Each point is reached from the start by the listed moves, each made 0, 1 or 2 times, or once backwards (-1), plus a little noise. Say if it took an odd or an even number of moves. Then give how often each move was made.

Moves:
(1): [ 38 -19  -6]
(2): [15 28  0]
Start: [-27   8  -6]
Points:
[ 2 65 -4] => even (0, 2)
[ 79  25 -17] => even (2, 2)
[ 65  -2 -19] => odd (2, 1)
[-51  55   1] => even (-1, 1)

Moves:
(1): [ 36 -15   9   6  -9]
(2): [ 14  41 -10   2  10]
(3): [ -5   7  35  -8 -14]
(4): [ -9   5   7  40 -11]
Start: [  7 -14   6  -4 -23]
Points:
[ 84 -52 -12  15 -27] => odd (2, 0, -1, 0)
[ 39  32  84  28 -62] => odd (1, 1, 2, 1)
[-24  -5 -39  -2   1] => even (-1, 0, -1, 0)
[-43  67  72  57 -53] => even (-1, 1, 2, 2)
[ -1  84 -23  -6   7] => odd (-1, 2, 0, 0)

Moves:
(1): [28  1 -5  5  2 12]
(2): [ -5  28 -10   8  16  -7]
(3): [ 7 -1 29 11  3 -1]
(4): [ -5 -12 -12  37   0   7]
(5): [ -1 -15  -2 -12  51  -1]
(6): [-10  13   4   0   4  30]
Start: [ 11  -2 -25   8  -9 -11]
Points:
[ 55 -12 -11  97 120  44] => even (2, 1, 2, 2, 2, 1)
[ 48 -51 -91  56  93  27] => odd (2, 0, -1, 2, 2, 0)
[ 40 -45  38  23 -23 -37] => even (0, -1, 2, 0, 0, -1)

Moves:
(1): [ 44   5  -1   0 -12 -13 -12  -2  23  -9  -9  -7]
(2): [ 2 30 -1 -7  3  7  0  4 -5 -8  4 -7]
(3): [  1  -2  48 -14 -13  -8   0   6  11  -7  -6   0]
(4): [-2  7 12 35  2 -5  9  8  3  8 -2 -4]
(5): [ 15  -2  12   1  51 -14   1 -16  -5  -6   5 -12]
(6): [ 19  -7  12   2   5  45   1   9 -11   7  -5   2]
(7): [ 7  0 -1 -4 -6  0 29  2 -1  2  3  3]
(8): [  3  -4 -14  -8  14  -9  -6  49   0  11  21   2]
(9): [-17  -2  -3 -10   3  18  11   4  52   5  -5  -8]
Start: [ 47   1 -15  30  17   9   1   5   4  -6   3  21]
Points:
[ 21  44  67  24 -62 -39  40  36  38 -17  -2  22] => odd (0, 1, 2, 1, -1, -1, 1, 0, 0)
[ -9  33  78  62  52  37 121 -23  90   1 -13 -13] => odd (-1, 1, 1, 2, 1, 0, 2, -1, 2)
[ 91   0  56  85  18   9  34  82 -42  15  20  24] => odd (0, 0, 1, 2, 0, 1, 1, 1, -1)

Moves:
(1): [ 46 -10  14 -18  12  -9  -6   4  13  12  -4   1   2]
(2): [ 11  43  21  -4   3   6  -1 -14   1   0   0  -8 -10]
(3): [-15 -22  29   1  -9   3   4  -4  -6   2  -4   6  -8]
(4): [  3   9  -1  32   5   8   2  18   1   1  -8 -11  10]
(5): [-15   1  -8  -4  32  15   8 -13   3   1   5   9   1]
(6): [  4  -5  11  -9 -23  40   0  -3  16  -4  26 -26 -10]
(7): [  8   2 -14 -11   6  -8  38  10  -5  -1  -9  -4  -7]
(8): [ -9   0   3  -4 -13   6  -1  45 -10   2  15   4  -3]
(9): [ -1  12  -3   3  -6 -16   7   2  22   4  12   7  -9]
(10): [ -4   5  -1  -2 -12   4  -6   2  -1  29 -15   3  13]
(11): [  1   2 -12  13  -2 -11   2  -5 -12  15  36   9  12]
Start: [  5  10  -7   0  -9   4 -10 -10  -2   1 -15 -29  11]
Points:
[-60 121  20  52  29  31 100 -58  21  61 -62 -30  -4] => even (-1, 2, 2, 2, 2, 0, 2, -1, 2, 2, 0)
[ 96  23  56 -28  29  48  23 -52  41  51 -41 -61   9] => even (2, 1, 1, 1, 1, 1, 1, -1, 0, 1, 0)
[ 46  14  17   2   2   0  -3  64  35 -22 -20 -38 -13] => even (1, 0, 0, 1, 0, 0, 0, 1, 1, -1, -1)
[-51 119 -62  46  66   4  11 -25   0  26 -32  -2  35] => odd (-1, 1, -1, 1, 2, -1, 0, 0, 1, 1, 0)
[-15 101 -32  32  62  21 -48 -31  -3  64 -57   1  64] => odd (0, 1, -1, 1, 2, -1, -1, 0, 0, 2, 0)

Moves:
(1): [ 25  -4   1   4  -4  15  -7 -12   6 -11   4   4  -4   5]
(2): [  2  18  -1   0  -9  -4  -8   5   0  -2  -5 -10   0   2]
(3): [  3   4  23   2   1   3  -1   0  -6  -5   5   1  -7 -10]
(4): [ -3   8  -1  23  -3   2  13 -10  -5  -2   4   0  -8 -10]
(5): [ 6  9 -1 -2 23 -8  4 -4 -6 -7  7 -5  6  3]
(6): [ -9   7   1  -9   3  19 -10 -14   4 -10   9  -7   4 -16]
(7): [ 15  -5  -6 -13 -10  13  25   7   0   0   4 -11  -2 -10]
(8): [  2   1 -12   6   7  12 -14  19 -21   3  -2  -3  -1   2]
(9): [-4  3  0 11 10  2 -2 24 26  3  5 -4  5  5]
(10): [  2   4   6   1  -1  10   0 -12   5  32   0  -7  10  11]
(11): [ -1  -4  -3  -4 -11  -6  -6   0  -3  -1  24  -2   9   4]
(12): [-3 24  5 -9  2 10  2  4 -4 -3 11 32  2  5]
(13): [ 1 -3  2  2 -7  2  2  2  0  0 -5  5 22 -5]
(14): [-10  -5   6   4   0   6   7  -4  -4 -10   0  -6   0  13]
Start: [ -6   8   3  -8 -10   8 -11  10 -18 -14   6 -16   8   0]
Points:
[-40  26 -30  21   4  62   1  62  27  40  -2 -55  -5 -13] => even (-1, 0, -1, 1, -1, 1, 1, 1, 2, 1, -1, 0, -1, 0)
[ 14 103  54 -20 -86  96  40 -25 -62 -10  37   8   3 -66] => odd (0, 2, 2, 2, -1, 1, 2, 0, -1, 1, 0, 2, 1, 0)
[ 54  49 -22 -21  -8 103  13  41  21  19  96 -10  59  68] => even (2, 0, -1, 0, 1, 0, 2, 1, 2, 2, 2, 2, 0, 1)
[ 60  58 -22  44 -21 110  54  40  16  37  44   6  18  52] => even (2, 0, -1, 2, 0, -1, 2, 1, 2, 2, 0, 2, 0, 1)
[ 44  46 -12 -15 -10 -29  75  19 -22 -59  13 -52  -2 -17] => even (0, 2, 0, 1, 2, -1, 2, -1, 0, -1, 0, 0, 0, 0)
[ 80  87   4  30 -51  73  57  40   0 -38   2  24  22  -6] => odd (2, 2, 0, 2, 0, -1, 2, 0, 1, 0, -1, 2, 2, 0)
[ 61  39 -35  -5  24 121 -18 -63 -66   1   9 -54  45 -18] => even (2, 0, -1, 1, 2, 2, 1, 2, -1, 2, -1, 0, 1, 0)
[-15 -15  -3 -31  43  13  26  14  67  55  22 -86  96  11] => odd (-1, -1, -1, -1, 2, 1, 1, -1, 2, 2, 0, -1, 1, 0)

Moves:
(1): [26 -4  6  7 -1  2  6  7  0  5 14  2 -1  4 -2 -4 11  0]
(2): [ 15  36  12   0   5   5   5   5   0  -1  -4   5  -2  -2  -5   4   5 -11]
(3): [ -7   5  30  -6   2 -16  -2   3 -12   4   1  -2   7  16  -2   3 -11  15]
(4): [ -8  -3   2  36   4 -20  13  -2   3  -6   5  -7  -6  -5 -10  -1  -6 -11]
(5): [  0 -10   6 -10  31  -8  -5  -9   4  -7  -1  -3  11  -1   2  -3   9  -9]
(6): [-10  -3  17  18   0  29   1   5 -16   5 -10  -1  -2   0  18  -6  -2  -1]
(7): [ -1   0   2 -10   7   8  24 -10  -2  -4   0   2  -4   3  -9  -4  -2   7]
(8): [-14  -1   2  -5  10  -6   9  24   5   5   0   4  -4   0  -3   6  12   1]
(9): [ -3  -2   8   3  -2   5  -3  -6  24   6   3   3 -11 -10   3  -1   4   5]
(10): [-6  8 -3  0  6 -2 -3  0 -1 19  5 -3  3  3 -1 -2  4 -2]
(11): [-11   4   5  -6  -1   4  -2  -2  -6  -8  22   0   1   3  -1   0   4  -4]
(12): [  3  -3   5  -2  13  -3  -7   0   3  10  -2  25  -6   3   3   6 -11  -5]
(13): [ -9   6  -1  -2  -7 -12  13  -3  10   4  -4  11  27  -8  11   2  -2  -2]
(14): [  7  10  -1   5   3  11   7   5   6 -14  -9   3  14  37  -5 -13 -18  -4]
(15): [  4   5   0   0  -2 -10   4   1   4   7   1  -6 -14   1  22 -10  -4  -3]
(16): [ 1 -9  2  3  3  2  7 -7  7  5  2 -7  0 12 12 21  3 -1]
(17): [-5  5  3  1 -4 -2  2 -6 -5  0 -9 10 -6  9  6 -6 27 -7]
(18): [ 3  6 -8 17  7  6 -8  3 -4 -6  2  8  3 -5  6  5  4 22]
Start: [ 11   3  -4  12 -13  23 -12   0 -25  -6  -8  11   1   2  -4  21  -5  25]
Points:
[-52  80  18  64  59 -22  70  27 -30 -21  12   6  47 -19  22   6  83 -73] => odd (0, 2, -1, 2, 2, 1, 0, 2, -1, 1, 2, -1, 2, 0, 1, 0, 1, 0)
[ 43 -67 -62  43  80 -66 -10 -32   9  51  22  -7 -17 -15  52  53  36   1] => even (1, -1, -1, 1, 2, -1, 0, 0, -1, 2, -1, 1, 0, -1, 2, 2, 0, 1)
[-40  43  95   3  58  39   1  -6  -2   7  15 100   0  10  27  31  28  31] => odd (0, 1, 1, 0, 1, 1, 1, 1, 2, 0, 2, 2, 1, 0, 0, 0, 1, 1)
[ 21  20  24 121 -16  43  67 -52  42 -14  -2  47 -31  69  63 -33   0 -37] => odd (1, 0, -1, 2, 0, 1, 1, -1, 2, 0, 1, 1, 1, 2, 2, 1, 2, 0)

Moves:
(1): [ 25   5   4  12   0  -9  -4   1  -2  -2  -4   7 -10   4   6  -2   0  -3
  -6  -4  10   4  -7   0   1  -2]
(2): [  2  20   0  -5  -2   1   4  17  -8  -1  -6  -4   0 -22   3  -2   1  -1
   6   1   2  -3  -6  -6  12  -7]
(3): [-10   3  18  -1  -1   0   7   0   5   0  -8   2   4   4   2  -4  -3   7
  -8  -5 -10  -7   0  -1   7   7]
(4): [-12   2   5  15   2  -4   0   3  -8  -1   4  21   3  -1   1   0  -3   6
   4   4   3   5  -3  -2 -13  -2]
(5): [ 1 -6 -5 -2 18 -3 14 -5 -4  5 -3  8 -3 -6  7  0  2  5  8  3 -1  4 -1 -1
  8  4]
(6): [ 5  2  4 -1  2 19  2  2  5  5  0  9  0  5 -3 -5 -1 -1  2 -2  1  0 -4 -4
  3 -4]
(7): [  2   1   1  16  -8   2  22  -3  -6  -8   1 -10  -4  11   4   0   2  -8
   4 -11  10   0  -4   1  -3  -5]
(8): [ -3  -7   5   6   0   1   4  30  -7   3   5  -5  -1   2  -8   2 -11   5
  -9   9 -10  -9  -2  -4  17   0]
(9): [ 0 -6 -5  3  0 -5  1  1 16  0  0  6 10 -5 -4  0  2 -3  4 -2 11 12 -4 -2
 -2  1]
(10): [ -3   6  -6   2  -5  -2   7   0   1  20  -3  -8   9   2  -1  -2  -3  -6
  -4  13  -9  -3   1 -11  -3  -3]
(11): [-2  5  2 -1  1 -2  1 -3  4  8 16 -1  2 -4 -4  3  3  0 -4 -1  4 -5  0  2
  5  5]
(12): [ 3 -3  1 -9 -3 -6  6  0  1  1 -6 10 -5  0 -6  5  1 -4  4 -1  2 -2 -6  5
  0 -5]
(13): [12 -4  2 -6  1  5 10  4 -2 -6  1  3 13 -5  4  4  2  4 -4  9  3  4  3 -3
 -2 -1]
(14): [-9  9 -8 -3  5  1 -1  3  5 -4  0  1  6 15 -1  2  3 -1 -8  3  0  1 -1  6
  4  0]
(15): [-1 -4  1  7 -9  2 -1  1  4  0  0  2 -3 -3 15  3  3 -3 -4  2 -8 -3  1  1
  9 -8]
(16): [ 0  2  2  7  4  3 -1 -2  0 -1 -7 -4 -2 -1  0 14 -4  2 -1  3  6 -3  3  1
  2  4]
(17): [-3 -1  3  0 -5  6 -2  3 -4  9 -2  1  6 -1 -5  2 24  2 -3  3  4  9  2 -5
  3  6]
(18): [-1  1 -5 -3 -4  0  3  1  1  4  2 -4 -6 -1  2  0 -4 14 -3 -2  3  1 -1 -3
 -4 -2]
(19): [ 7  0  1  0 -1 -8 -2  6 -2 -2  5  0  6  4 13  6  0  7 22  2  0  4  1 -4
 -3  6]
(20): [-6  3  9 -3  2 -2 -1 -1  7 -6  2 -6 -7  2 -2 -7  2  3  1 17 -2 -2  1  0
  3 -7]
(21): [ -6  -2   6  -4  -6   0  -6   1 -10   9   1   0  -4   0  14  -6 -11 -13
   1  -3  19   4  -7  -1   8   3]
(22): [ 6  3  4  2 -1 -4  0 -3 -3 -1  7 -2 -7 -4  0  7 -8 -2  0 -4 -6 20 -8 -2
  4 -2]
(23): [ 4  4 -1 -1 -3  2  7  2  3  0 -2 12 -8  4  0 -1 -5 -3 -1 -3  8  3 29 -6
  0  1]
(24): [ 1  3 -1  3  2 -1  3  2  1  6 -1 -2  0  1 -1 -2 -4  4  1 -2 -3  6  7 18
 -3 -1]
Start: [-17  -9  -7 -12  11   7  -2   9   9   0  17   3 -20   6  16  -6   0   0
  13 -15  26   8   6  11   4  -1]
Points:
[-42  49 -50 -16  19  -3  62   3 -59  54  32  24 -21 -71  86  20 -58  -6
  10  10  56  55   4 -26  13 -25] => odd (-1, 2, -1, 2, 2, -1, 0, -1, -1, 2, 1, 0, 2, 1, 1, 1, -1, 2, -1, -1, 2, 2, 1, 0)
[-91  28  50 -37 -34  -6   4  94  25  84  21 -73   2 -63  14   5 -54 -22
 -53  34 -20 -23 -30  18 119 -15] => even (-1, 2, 2, -1, -1, -1, -1, 2, 1, 2, 2, 1, 0, 0, 2, 1, 0, 0, -1, 1, 2, 1, -1, 2)
[-24  38  13 -45 -64 -51  -2  29  -4  63  13  31 -29 -69  68 -14 -41 -14
  40 -10  44  61 -16 -41   6 -25] => even (0, 2, 1, 1, -1, -1, -1, -1, 1, 2, 0, 2, 0, -1, 1, -1, 0, 2, 1, 0, 2, 2, 1, 0)
[-14  24 -13 -19  40  17 -12 103  22  64  55 -38 -20 -46  41  11  -8  21
  55  55  18  56 -66 -41 121 -10] => even (0, 2, -1, -1, 2, 2, -1, 2, 2, 1, 1, -1, -1, 1, 1, 1, 1, 1, 2, 2, 1, 2, -1, 0)
[ 84 -26 -22  38 -11  -3  89  48 -15  70  44  32 -17  14  67  17  41  18
  59 -26  54  83 -62  11  33 -27] => even (2, 0, -1, 0, 2, 2, 2, 1, 1, 1, 1, 2, 1, 0, 2, -1, 2, 2, 2, -1, 0, 1, -1, 2)
[ 25  27  50  68 -31  -5  46  99 -52  45  75 -19 -11  -2  46 -27 -44 -18
  21  48  79  13 -54  -5  15 -42] => odd (2, 1, -1, 2, -1, 1, 2, 2, 0, 2, 2, 0, 2, -1, 0, 0, 0, 0, 1, 2, 2, 0, -1, 2)
[ -3  12 -33  43  45  -8  85  52  21  52  23  10 -28  56 -27  15  -1 -37
  14  15  64  52  -3   6  53  -9] => even (1, 0, -1, 0, 2, 1, 2, 2, 2, 2, 1, 1, -1, 2, -1, 1, 1, -1, 0, 1, 0, 1, 1, 1)
[-20 -46  20  87  -1   1  32  51   7 -18  24  10 -75  -1  17   1  17 -10
   8   3  65  25 -22  13  51 -35] => even (1, 0, -1, 1, 1, 0, 2, 2, 2, -1, 0, 0, -1, -1, 2, 1, 1, 0, -1, 2, 0, 0, 0, 0)
[-23  73  10 -72  18  17  52  49  47  35 -18  15 -25 -17 -11 -18  51  46
 -53  36  13   0  57 -25  76  -6] => even (1, 2, 2, -1, 1, 0, -1, 0, 0, 1, 1, 1, 1, 2, 0, 0, 2, 2, -1, 2, -1, 0, 2, 0)
[  56    4   -4  -45   34    8   12  103  -32   -4   18   -1  -34  -25
   43   -1  -65  -28   48   -1   66   49 -101  -28   89  -27] => even (1, 2, -1, -1, 1, 2, 0, 2, 1, 0, -1, 1, 1, 1, -1, 0, -1, 0, 1, 0, 2, 2, -1, -1)

Moves:
(1): [ -3  -1   0   1   8  -7  -9   5 -12  -5  10   6   0   5  -2  -2  -8  -9
  -2   2   6  -2  -5  -6  13   3]
(2): [ 33   2 -11  12   1 -18 -12   4   5  -6  -7  -6 -22  -5   4  -2   0   5
   5  -3   1   7   2 -14  -1   0]
(3): [  3   0  -6  -3  -1  -3   5   4  -8  -2   6   8  -2   5   0 -11  -4   3
  -5  -1   0   1  -5   5  -7   4]
(4): [  6  -5  11  12  -8  -1   6  -9  -8  -8   2  -2  14 -10   5  -1  -3   8
   4   2   3   0   3   7   2  -3]
(5): [  3   5   1  15  13   2   3   0   4  -1 -13   1   3   0  -1  -5  -6   8
   9  -4  -2  -4  -4   3   1   1]
(6): [ -2   3  -8   4  -3  -5   2   3   4 -21   1  -2 -11  -8   3   7  -7   4
   3  -3  -9   1  -6  -7   1   6]
(7): [-14   6   1  13 -11   2   6   5   8   4  -2   0 -10   5  -3 -12  22   4
   5   8   0  -6  11   1  -2   7]
(8): [ -4  22  -5  11  16   0  -5   3   8  -2  -2   0  -5   5  16   4   1   7
  19   3  -6   2   4  -9 -11 -19]
(9): [-1 -4 -7  1  7  3 -3  7 -1 -7 -8  6  0  5  7  7 -2 -6 11  1  1 -4  5 -6
 -9  6]
(10): [-2  4 -1  6 10  2  5  7  0  4  8  7 -6 -3 -6  5  5  1  0 -1  3 -4  9 -7
 -1  2]
(11): [ -9  -2  -4   5   5   6   2  -9   5   6   5  -1   2 -11  14   5   4  -5
  -3  -3   6   5  -1   3   3   1]
(12): [ -8   6  -2  -7   0 -12  -2   7   3  12   4  -7  12  -8  -3 -15  -4  -6
  -2   3  -6  15   6   8  -1  -2]
(13): [ -1   1  -3  10  -6   1  16  14  -5   2   8  -2   5   2   2  -9  -2   1
  -7  -2   0  -1 -11  -1  -3   4]
(14): [  2   2  -2   9   5   0  -3   1 -11   1   2 -10 -10  -4   3   3  21  -4
  18   0   4   8  -1   1   3   9]
(15): [ -9   0   1  -1  15   4   4   1  -4   6   4   3   1  -3   3   5   3  12
  -5  10  -2  -5  -9 -13  -2   9]
(16): [  0  -1   0 -14 -14   0  -1   4   0  15  -3  -6   2  -3  -5  -4   3  10
  -3  -8  -3  -3   2   7   4  10]
(17): [ -3   1  -1   6   9 -10  10  -4   5   2   3  -9  -1   7  -1   0  -5   4
   1   1  -1   4   3   4   8   2]
(18): [  1   8  -6   5   7   8   6   6  11  -1  -4   4   0   3   1   2 -11  -5
  -1   6  -3  15  -4  -4   2   7]
(19): [-15   1   0   8   0  -2   7   3   2   0   0  -6  -3  -2  -8  -4  -7   7
   3   8   4   4  -3 -10   5  -8]
(20): [  4   2  -5 -17   2  14   0   1  -6  -1   6  -3   1 -10  -2  -5  -7  -1
   1   8  -8 -14   9  19  -5   0]
(21): [  1   3  10  -7  -7  -9  13  17  -1  10 -14  14   5  -5  12  -2  -4  -7
  -5  14   7  -6  -9   9   8  -3]
(22): [ -2   9  -9 -20   6   8  -1  15  10  -5   8   1   4  -1  -3 -14   4   0
   2   1 -12  -1   6  -5   6 -11]
(23): [  4  -2  -6  -6  -9  -6  -6  -8  -5  -4  -3  -6   8  -9  -1  11   6   8
   0   4   9   1  -4   2   1 -11]
(24): [ 10  14   0  -1  -7   2   9   1   0   2   0   4   0  -6   0 -12 -10   6
 -10  -3  12 -10   2  -4   1   4]
Start: [ -3 -13   2 -12  10   1  -4   3   3  -9  -5  12 -11  -2   2   2  -7  13
  -3   8 -12   2   8  -3 -18   1]
Points:
[-30  21 -68  -4  -7 -33   9  90  43  11 -37  10  -7 -44 -32 -51 -38  46
 -18   3   5  23  -2 -60   7  24] => odd (1, 1, 0, -1, 2, 1, 1, -1, 2, 1, 1, 2, 1, -1, 0, 2, -1, 1, 2, -1, 0, 1, 2, 1)
[ 48  15 -25 -77 -15 -86  21  68  10  23  16 -27  -4 -84  42 -67 -38  -8
 -44   7  12  28  -2   5  65   8] => odd (1, 2, -1, 0, -1, 1, -1, -1, 0, -1, 2, 2, 1, 1, 0, 1, 2, -1, 0, 0, 2, 2, 0, 2)
[-32  19 -17 -87  30   6  24  71  -9  38  26  24  12  -9  29 -40 -69  38
 -19  43 -63  -8  -1  30 -51 -17] => even (0, 0, 2, 0, -1, 0, -1, 2, 0, 0, 0, 1, 1, -1, 1, 2, 0, 0, 1, 2, 1, 0, -1, -1)
[-36   4 -18 100  42 -52  -5  50   9   7  42   4 -42  38  -6 -24  17 -24
  26   9  -3  63  42 -59 -49  -5] => odd (1, 1, 0, 0, -1, -1, 1, 1, 1, 2, 0, 2, 2, 0, -1, -1, 0, 0, 1, -1, -1, -1, -1, -1)
[ 21  71 -19  12  33 -24  29 121  23  47  31  13 -51 -53  41 -86  39 -18
  15  55 -29  -4  54  20  -5   8] => odd (1, 2, -1, 0, 0, 0, 2, 1, -1, 2, 1, 2, 2, 1, 0, 0, 0, 0, -1, 2, 2, 1, -1, 0)

Moves:
(1): [ 4 17  4 -8 -2 -6  2  0 -1 -4 13 -7 11 10  4 -7  8  1 -4  1  9 -1 11 10
  2]
(2): [ 3 -6 -2 10 -6 -7 -1  1 -8 -2 -6 -1 -4 -1 -1  1  4 -2 -8 13  3  2 -3  8
  0]
(3): [ 8 -8 -2 -6 -1  4 11  8 -5 -2 -7 10 -2 -4  1 -1 -2 11  5  1 -6  2 -6 -1
 12]
(4): [ 11 -10  -1   2   4  -1  -4   4  -2   0  -3   2  10   2   2   2   3 -10
  14   5  -7  -3   0   6   0]
(5): [  9   9   5   1   3   4   7  -9  -6  -7   0  -5  -9  -3   4  11  14   3
  -6 -17   9 -15   2  -2   8]
(6): [-11   8   0  -3   1  16   9 -14  12 -13   1 -12  11  15   2  24  -1  13
   2   1   6   3 -16   0   8]
(7): [  0  15  -2   6  13 -21   8   2   4   2   2 -11  -7  -2 -16  -4  10 -11
  -1  -8 -19   6  -7 -12 -13]
(8): [  6   6   3   3  -2  -3   4  16   6  -7   0   6  -6   3 -13   6   1   5
   6   0  -1 -16   6   3   5]
(9): [ -1  -3   6   2  -5   2   0  13   0   6 -11   2  -2   4   7   3  -3  -3
   4  17  -1  -1   6   5  -9]
(10): [  1   5  -5   4   5   2   3  -3 -15   9   5   3  -9   6 -12  -7  -4  11
  12   1  -5   5   4  18 -11]
(11): [ 19  12 -11  -7   4  -2  -6  -6   1  18   6  -9   3 -13  -1 -12   4  -1
  14   0   3  10  -2 -19  -2]
(12): [  5  13   3  -1   4  -4   3   2   0   0  10   9  -2   0  -1   3 -11  -2
  -6  -9  -4  -4   2  11  -5]
(13): [  4   3   9  -1   6   2  -2  14  -6   9   1   2  17  -1  -8  12  11   6
   0  -3   4   3 -14 -13  -1]
(14): [ 24  -6  13  -2   5   1  -1   2  -1 -13   5   3   0  11   7  -5   9  13
  -5   0  -8   1  -6   4  -9]
(15): [  6   9   9  13 -23   3  -3  -7 -15  -8   4  -2  13   3   2   9 -14   6
  -4  -9 -10  -5  -3  -9   8]
(16): [  9  -5   5 -13   6  -1  -7  12 -11 -14  -1   4   8 -12  -4  14   2 -14
  -4   1  -2  12   9  -5  -9]
(17): [  8  -1   1   1   6  -9  19   4   2   0   4 -11   0 -18   5  -3   9   9
  12   2  -7  -4 -10   7  -4]
(18): [ 15  -1   2  16   8   6  10   5   5   9  -2 -11   7   0  -2  -3  -1   8
   2  -4   0   2   5   9   2]
(19): [ -5   3   4   3   2 -10   1  -5  -7   0  -3  -3  -4   6   3   4  -4   5
  10   5   5   8   3   5   2]
(20): [  0  -2   8 -12  14  -8   4  -1   3  10   1   0  -8  -7   3   5 -14   0
  -9  11  -5 -16   3  14   8]
(21): [  5 -12   7  -7  -3   6  11   0  -9   3  -2   5   4   4   0   1   1  -1
   1 -14  12   3  -2  -1  -2]
(22): [  3 -11 -19   0   4  -4   8  -1   4   9  11   4   7  14   5   7  -2  -1
   1   0  -7   7  -3  -7  -4]
(23): [ -3   4  17   5  -3  -5   9  -5  -2   1   9  23   2  -6 -11   4   7  -8
  -7  -5  -6   5  11  -6  -8]
(24): [ -8   5   0 -12  -2  -2  -5  -4   2  -2  21 -14 -16   7  -2   5   7  -2
   2  -2  -4  21  -5   4   8]
Start: [ -7  -4   0   5  15   1   6   6  -2   0   8   2  11  -2  -4  -7  12  -1
   4  -7 -17  11   1  10   0]
Points:
[  6  28 -60  27  26 -60  -3 -13 -48 -16  86 -61  -2  38 -30  39 -16 -47
  37 -39 -57 111  15  43 -21] => even (0, 1, -1, 1, 0, 0, 1, 0, -1, 1, 0, 2, -1, -1, 1, 2, 0, 1, 2, -1, 0, 2, -1, 2)
[ -3  -1  44  -4 -46 -16 -62  30 -78 -51  42   6  74   1 -28  11  -5 -90
 -36 -25 -21  30  58  31   6] => even (2, 1, -1, 2, -1, -1, 0, 0, -1, 0, -1, 0, 0, -1, 2, 2, -1, 0, -1, 0, 1, -1, 0, 1)
[  28  -34   11    1   27  -26   38   51  -53  -20   13   36  -11   11
  -18  -22   23  -57  -30  -40  -64   67   28   14 -113] => odd (0, 0, 0, -1, 0, -1, 2, -1, 2, 1, -1, 1, -1, 1, 0, 2, 0, 0, -1, -1, 2, 1, 0, 0)
[ 48  16  26 121 -24 -14  41  18 -13  46 -36   7  28  22  -1  72  -9  45
 -14  22 -16 -48  15 -38  47] => even (-1, 2, 0, -1, 2, 0, 0, 2, 2, -1, 1, -1, 1, 0, 2, -1, -1, 2, 2, 1, -1, 2, 1, -1)
[-19  -1  71  20  73 -56  -7  98 -33  13 -60  52 -30   0 -54  34 -22   7
 -31 102 -41  -8  10  80 -56] => odd (-1, 2, 0, -1, -1, 0, 1, 1, 2, 1, -1, 1, 2, 1, -1, 1, -1, 0, 2, 2, -1, -1, 0, -1)
[ 10  35   6 -40  27  32  26 -71  26  23  90 -50  17  -5  11  19  48  64
  -5  -9   1  65 -80  -7  40] => even (0, 1, 0, -1, 0, 2, -1, -1, -1, 0, 2, 0, 1, 1, 0, -1, 1, 0, -1, 1, 0, 0, 1, 2)
[115 -25  -3  40 -34  10   6  26 -29  18 -10  18  64   7  25 -14 -11 -13
  44  16 -52 -19  12 -14 -20] => even (0, 1, 0, 2, 0, 0, 0, 1, 2, 0, 2, 0, -1, 1, 2, 0, 0, 0, -1, 0, 1, 1, 0, -1)
[-12  84  35  11  51 -40  37   2  38 -27  78   7 -26  91 -60  34  63   1
 -34  23 -61  58  11  41 -77] => even (1, 1, -1, -1, 0, 2, 2, 1, 2, 1, 0, 1, 0, 2, -1, 0, -1, 0, 0, 0, -1, 1, 2, 1)
[ 21   5 -29  48 -19 -14   4 -18  -6  72  12 -47  20  33  26 -25 -24  24
  12  36  -8 100 -15 -18  33] => odd (0, 2, 1, -1, -1, 0, 0, -1, 1, -1, 2, 0, 0, 0, 1, -1, -1, 2, 2, 0, 0, 1, 0, 1)
[ 73  48  -4   5 -44 -19 -18  67 -49 -16  12  41  15 -47 -25  -8 -11   1
  44  -8 -64  11  18 -54   9] => odd (0, 0, 2, 0, 0, -1, 0, 2, 1, 0, 2, 1, 0, 0, 2, 1, 0, -1, 0, -1, -1, 0, 0, 0)
